Each row of a before or after table is a point. The points were changed in one or more steps. Then noise was added and the rows were shuffled. The steps act on columns, c1 being the first. Name the steps. A step turns or swaps two columns, mirrors them in a line or flattens them onto one, adds a multiple of one to another, or multiplies or shifts one. Angles are multiples of 10 degrees, from the lower column toward the higher: turns from -170 to 170, lines from 10 to 170 but not 90. Use the fewest steps. Two steps may share a column if one is a turn and the other turns, adds or multiplies; they go together, in the order done. Otherwise the lowest column goes first.
(in the rows, 128 means zero)

Before:
[[ 94 246]
 [ 81 182]
 [141 124]
 [ 83 151]
 [168 140]
 [101 119]
 [126 134]
 [162 113]
 [166 115]]
After, 9 rows:
[[128 136]
 [123 114]
 [122 124]
 [128 133]
 [142 149]
 [144 153]
 [129 133]
 [170 201]
 [132 136]]
Steps: flatten c1 and c2 onto the line at 60 degrees

Before:
[[ 97 175 154 130  96 176]
 [108  87 143 162  82 158]
 [144 160 106 144 157 149]
 [124 101 179  95 171 150]
 [125 168 131  81 110 152]
 [184 128 159 122 153  99]
 [100 142 112 143 119 130]
 [116 179 148  81 149 197]]
After (8 x 6):
[[ 92 148 104  84 107 100]
 [100 181 104 146  97 151]
 [ 93 101  83 159 118 195]
 [166 168 143 127  60 160]
 [143 110  80 150  61 175]
 [ 85  99 101 154 104 151]
 [132  90 122 107 190 150]
 [156 104 133 143 140 132]]
Steps: turn c1 and c4 by -120 degrees; add -1.5 times c3 to c5; turn c2 and c3 by -140 degrees

Before:
[[130 179 110 120 119 130 159 133 126]
 [117 132 143  95  90 122  95 111  97]
 [104 113 163  61 138  81  88 154  93]
 [ 75 155 103  90 144 143 121  72 162]
 [135 137  74 139 125 121 163 113  84]
 [132  92  71 124 102 158  93 141 132]
 [100  84 124 140 136 112 113 176 227]
 [122  74  87  99  76 151 161  81 126]
 [163 186 117  78 140  46 152 136 114]
 [106 151  67 126 100  64 145 142 118]
 [122 151 117 129 110 130 113 190 150]
 [106 131  99  98 139 155 144 175 187]]
After:
[[139 151 104  89 182 106 123  73 161]
 [ 99 211 116  78 105 186 151 134 112]
 [135 177 109 119 122 110 162 131 126]
 [147 153 116 129 123 117 115 189 148]
 [147  85  73 127 112 110  92 139 130]
 [163 169  66 125 132 180 145 142 120]
 [128 121 102  99 154 102 146 173 188]
 [169 134 143  95 117 133  97 113  97]
 [137  95 123 141 158 159 112 176 230]
 [126 141  74 140 119 132 160 113  82]
 [131 131 165  60 153 179  86 154  93]
 [176  70  88  97 108 125 161  83 123]]
Steps: mirror c1 and c5 in the line at 120 degrees; mirror c2 and c6 in the line at 170 degrees

Before:
[[140 173 181 186 146 153 190 134  92 135 117 133]
 [152 165 117 121 148  86  77 148 146 159  84 109]
 [109 106 120 129 194 137  94 130 131 162  98 129]
 [ 89 147 159 140 118  76 106  95 140 165 105 142]
 [124 130 115 145 131 120  78 163 150 182 127  97]
 [ 77 138 149 185 134 127 160 171  91 113 119 145]
 [168 181  73 149 144 121  93 110 230 150 181 184]
 [113 139 136 179 140 138 145 117 121 121  91 105]]
After:
[[120 116 150 129 201 127  76 131 120 137 124  97]
 [117 128  58 187 149 130 225 134 111 126 131 116]
 [117 122  91 141 131 129  94  94 116 166 138 103]
 [194 203 136 148 150 130  70 112 208 146 191 171]
 [138 138 135 145 148 126  46 163 141 177 100 132]
 [117 133 113 180 137 127 153 117 116 118  97  98]
 [ 91 122 105 184 127 129 176 172  80 112 143 117]
 [147 162 113 122 156 128  48 146 150 151 102  90]]
Steps: flatten c1 and c9 onto the line at 50 degrees; mirror c2 and c3 in the line at 160 degrees; turn c5 and c10 by -20 degrees; multiply c6 by 0; multiply c7 by 1.6; mirror c11 and c12 in the line at 40 degrees

Before:
[[150 102 144  88 170 109 117 114  91  82 177 122 134 161 118 173 103 139
   96 162]
 [ 78 115 162  83 162 168 123 106  56 148 116 161  92 165  94 174 155  71
  113  90]
 [127 172 114  81 156  86 157 145 128 119 143 114 130 164 144 158 145 143
  150 112]
 [170 112  99 160 123 113 155 130 143  89 147 150 109 186 138 124 148  96
  128 117]
 [ 76 145  98 138 131 100 152 177 102 153 161  95  89  90  91 160 115 107
  163 106]
 [ 87 109 178 167 135 135  80  91 141 172 160 165 140 110 114 134 106 131
  131 103]
 [156  93 131 125 192  87 142 124 139 176 152 124 112  94 156 145 125 162
  128 151]
 [150 138 106 164 118 105 166 176  75 112 102 106 129 105 152 130 166 157
   90 156]
 [176 109 108 169 171  84 108 178  76 124 156 117 160 145 101 120 108 104
  119 122]
 [144  80 161  81 162 171  94 125  86  81 108 152 139 129 123 102 164 134
  102 138]
 [113 161  85 164 159 145  77 118 138 180 168  79 108 158  73 129 132  93
   58 175]
 [ 80 135 190  91 191  82 115  89 141  83 125 110 152 166  82 144 146  79
  140 129]
 [159 184 116  95 144  95  83 110  65 123  87 159  71 167  74  91 155 154
  117 162]
 [133 119 145  88 114  90 154 191  58 175  83  68 154 191 145 187 179  70
  158 179]]
After (14 x 20):
[[ 82 157 105 173 171  95 109 178  77 123 102 116 161 158  92 120 124 103
  119 122]
 [ 98 136 127 150 119 103 168 178  76 116 154 104 130 101 153 129 175 155
   91 157]
 [ 77 121 114 149 122 107 155 130 144  87 108 152 110 183 127 124 157  94
  129 116]
 [106 164 167 162 160 182  80 117 136 181  87  78 108 165 107 128 144  95
   59 175]
 [113 120 104 127 191  69 143 122 139 175 104 123 112 114 128 146 123 162
  128 150]
 [187 113 145  74 162 165 123 105  56 151 139 162  90 175  92 173 137  70
  112  88]
 [117 170 138  75 158 112 159 143 128 121 114 114 128 172 170 157 129 146
  150 114]
 [137 140 113  71 114  87 153 190  57 176 174  69 155 189 135 185 163  71
  160 180]
 [ 98 205 115  85 145 153  83 110  66 122 167 157  70 172 123  91 141 154
  117 162]
 [144  74  91  71 163 139  93 125  86  81 148 151 139 139  93 102 145 135
  102 137]
 [138 174 187 143 130 131 152 176 101 154  95  95  87  91 107 162 117 107
  162 107]
 [206 184 125  84 191 117 116  89 140  82 134 110 152 185  98 142 133  80
  138 130]
 [127 130 101 101 169 104 118 116  91  81  80 123 132 174 103 174  91 141
   98 163]
 [193 118 127 172 136 129  80  88 141 172  94 164 141 114 106 134 122 132
  130 104]]
Steps: turn c1 and c3 by -130 degrees; turn c2 and c15 by 40 degrees; turn c2 and c6 by 40 degrees; turn c4 and c17 by 20 degrees; add 0.3 times c5 to c14; multiply c11 by -1
